Each point is reached from the start by the listed moves, each made once or not at all, plus a little noise. Is the number of moves made odd or even? Then give how often each move was made.

Moves:
(1): [ 21.3 -24.5]
(2): [19.7 20.8]
Start: [-10.1  15.8]
Points:
[10.3 -9.7] => odd (1, 0)
[34.4 11.3] => even (1, 1)
[ 8.9 35.5] => odd (0, 1)

Moves:
(1): [ 26.6  18.3   8.8  -7.1 -19.8  -9.6  -4.7   3.0  19.1  13.7   6.8   4.6]
(2): [ -3.3  33.9 -17.2   4.8  -7.6  28.3   8.1  -2.1  -4.7  -9.6  10.1   3.5]
(3): [ 2.8 -7.4  0.4 -7.0 -4.4 10.2 13.4 -9.7 -5.2 -3.9 -0.8  0.4]
(4): [23.3  2.5 31.7 17.2 -0.5 15.7  2.4 -7.2 -8.6 14.8 23.6 29.3]
(5): [  8.1 -10.5   1.9 -18.0  16.8 -14.5  -8.6   4.9  18.5  19.3 -10.3   4.6]
(6): [-20.2 -10.4  13.2   7.5  25.8  18.9  -5.1  -1.1  12.1 -16.6   8.3 -35.3]
(7): [  6.5  -5.2 -10.8  14.3   1.0  -0.1   1.3  -9.0   3.0  -2.0   2.4  15.4]
(8): [-12.4  14.3  -2.0  -1.7  -9.6 -19.4  18.2  20.5  -1.2 -12.8  -1.5   0.3]
(9): [ -6.8 -12.4  11.5   7.7   3.3  12.7  -5.2  -8.4   4.2  18.1  27.3  -0.6]
Start: [-28.1  -8.6  23.6  34.2  -5.1 -13.2   7.6   3.3  -0.4  -7.7  -1.6  -4.2]
Points:
[-15.9  11.0  49.2  38.5  -7.3  20.5  37.0   2.4   1.0  17.5  45.7  34.0] => even (0, 1, 1, 1, 1, 0, 0, 1, 1)
[ -5.4  40.2  17.1   4.9 -31.1 -19.2  32.7  19.5  26.1  -1.2   4.2  10.5] => odd (1, 1, 1, 0, 1, 0, 0, 1, 0)
[ -2.7   5.0  79.2  33.4   7.9 -23.6  10.2  24.1  41.8  10.1  25.9  -1.5] => odd (1, 0, 0, 1, 1, 1, 0, 1, 0)
[-11.1  42.6  58.7  47.5 -21.5  29.3  39.4   7.1  12.2 -22.0  44.0  -1.5] => even (1, 1, 1, 1, 0, 1, 0, 1, 0)
[-14.8 -29.5  58.3  65.1  14.6  30.3  20.9 -23.4  -1.0 -13.9  31.0   5.4] => even (0, 0, 1, 1, 0, 1, 1, 0, 0)
[-38.0 -36.9  37.5  17.7  33.1  -0.2   6.8  -3.7  24.7  -7.8  -3.0 -33.9] => odd (0, 0, 1, 0, 1, 1, 0, 0, 0)
